Each row of a before or after table is a point. The points were changed in one or more steps. Then noise was added and the rows were shuffled. The steps act on columns, c1 being the first. Name the steps. A step turns or swaps two columns, mirrors them in a line or flattens them onto one, adds a multiple of one to another, or multiplies or shifts one. Angles are multiples of 10 degrees, from the lower column toward the higher: turns from -170 to 170, lines from 10 to 170 but not 90. Use the fewest steps. Two steps may share a column if one is a turn and the other turns, adds or multiplies; they go together, in the order done. Otherwise the lowest column goes first.

Before (9 x 2):
[[-13   3]
 [-16  -8]
 [ -6  10]
 [-13 -15]
 [-12  87]
 [-10 -19]
 [ 21  22]
 [ 43  -2]
 [ -6  -6]]
After (9 x 2):
[[ -6  14]
 [-10 -13]
 [ 22   8]
 [ 43 -33]
 [-15   3]
 [ -7  -2]
 [-12  13]
 [-13  -6]
 [-12  97]]
Steps: add -0.7 times c1 to c2

Before, 8 rows:
[[ 16 -63   6  22]
 [-25  22  16  38]
 [ 40   6  49   3]
 [ -8 -28 -30   9]
 [  3  68  -8 -39]
 [-51  73  28 -28]
 [  4 -57 -20 -23]
 [-37 -27 -16   5]]
After, 8 rows:
[[ -5  83  -7 -42]
 [-47 -35 -18   4]
 [-15 -35 -29   9]
 [-31  25  17  38]
 [ 31   7  52   1]
 [  9 -86   3  23]
 [-63  91  27 -31]
 [-10 -78 -21 -20]]
Steps: shift c1 by -10; multiply c2 by 1.3

Before (10 x 8):
[[-28  16  12 -57 -92  14  25  26]
 [  4 -32  22  12  -4  22  21 -26]
 [  9  -7  -1  -6 -12  46   3   6]
 [ -9  21  50  -4  39   4  21  13]
 [-22 -17  37  19  27 -26   3  -1]
 [-26 -18  43   9  19  15 -35  12]
 [-12  21  13  -4  34 -16 -66 -23]
 [ 43  24   6 -26  13 -18 -18  44]
 [-17  28  26  18 -12   1  11  19]
 [-29  18  -6 -20  37   2 -24  40]]
After, 10 rows:
[[ 31   8 -28  20   8 -26 -24  16]
 [ 17  29  43 -26 -15 -20 -16 -41]
 [ 23   5 -22  19   6   3  14 -37]
 [  7  11 -30 -57   4  16  97 -32]
 [ 38  20 -31   7 -31  16 -23   9]
 [ 43   2 -16  -1  25   3 -35 -29]
 [-15  26 -26 -19 -19   3 -39 -38]
 [  1   9  10  -2   0  46  12  -1]
 [ 11 -28 -18  -5 -60 -18 -41  -8]
 [ 24  -9   1  14  22  22   9  43]]
Steps: mirror c1 and c3 in the line at 40 degrees; turn c2 and c8 by -120 degrees; turn c5 and c7 by -80 degrees

Before (14 x 9):
[[ 12 -18  37  15 -24   2 -17 -17 -16]
 [ 14   2  17   1 -10  15  -8  -6  22]
 [-16 -10  12  23 -19  15  -8   2  12]
 [-18  22  16  19 -13 -19  -1  11   1]
 [ -9   7  -4 -11  22 -13 -17  45 -11]
 [ 72  17  -6  29 -29  36  95 -24 -14]
 [ 36  17  66 -32 -28  17 -14 -15 -13]
 [ 20  16  12  19 -18  -4  -3 -24   5]
 [-26  -4  -3  28 -21 -16 -14 -13 -13]
 [ 43  -4  15  25  22  29 -11  -9  20]
 [ 47 -20  -5 -24   3 -12 -14 -24  38]
 [-12  17   0 -51   1  -4  -9 -24  -4]
 [-14  -1  10  30  10 -14  10 -14 -10]
 [ -6  16  -7  17 -30  -1 -20 -20 -18]]
After:
[[ 38  16  67 -34 -18  20 -12 -15 -23]
 [ 16 -16  35  16  -2   3 -16 -17 -27]
 [ -7   0  11  29  18 -12   9 -15   3]
 [ -6   8  -5  -9  20 -12 -17  45  17]
 [-17  -4  -5  28  15 -16 -14 -13 -26]
 [-16  24  14  20   0 -19  -3  11 -14]
 [ 19  18  12  22 -22  -4  -3 -23  -8]
 [ 25  -3  14  26 -26  30 -10 -10  34]
 [  2   5  20  -2 -30  18  -7  -6   3]
 [ 69  19  -7  26 -33  37  96 -23 -17]
 [  5  14  -5  17   4   0 -20 -22 -35]
 [-17 -11  13  23 -10  18  -7   4 -21]
 [ 20 -20  -7 -26 -53 -12 -12 -26  24]
 [ -9  16   0 -53  10  -4 -13 -25  -1]]
Steps: turn c1 and c9 by 30 degrees; turn c5 and c9 by 70 degrees

Before (9 x 12):
[[ 17 -38   1   3 -35  33 -23  33 -49 -27   7 -37]
 [ 44  -4  17 -20 -10 -22 -18  22 -21   2 -24  -9]
 [ -1 -12  21  -8  21 -12  11   9 -11  19  95  38]
 [  4 -22  23 -20  32 -16   4  20  12 -32  47   6]
 [ -7  19 -10  34 -48   4 -54 -40  22  13   6  -7]
 [-22  13  -9  -5  34  37  -3  40 -17  33  10 -26]
 [-14  -2  30 -10   0  18 -37   7  -5  -1  56 -10]
 [-30  14 -14 -48   2 -20 -45 -59 -63 -25  17 -11]
 [-17 -27  41  13  29  -2 -45  -7  -9 -13 -15  18]]
After:
[[ 19 -35  -6   8 -31  36  18  31  -8  49   6 -39]
 [-17 -28  24  33  20   0  42  -6  -8  25 -14  24]
 [-31  13 -49  52  -4 -19   5 -61  -3  84  16  -6]
 [ -3 -10  16  12  28 -10 -13  11  21   4  97  35]
 [ -6  17 -12   3 -20   3  65 -41   6 -20   6 -27]
 [  4 -22  15  22  16 -13 -14  22 -32  -2  47  20]
 [ 45  -2   1  35  -5 -23   1  21   7  -1 -25 -10]
 [-24  14  -8   1   3  36  -2  43  33  18  11   2]
 [-11  -2  13  46  -7  20  19   7  -2  18  52  -4]]
Steps: turn c9 and c10 by -110 degrees; add -0.5 times c1 to c10; turn c4 and c7 by 140 degrees; turn c3 and c4 by 30 degrees; flatten c5 and c12 onto the line at 50 degrees
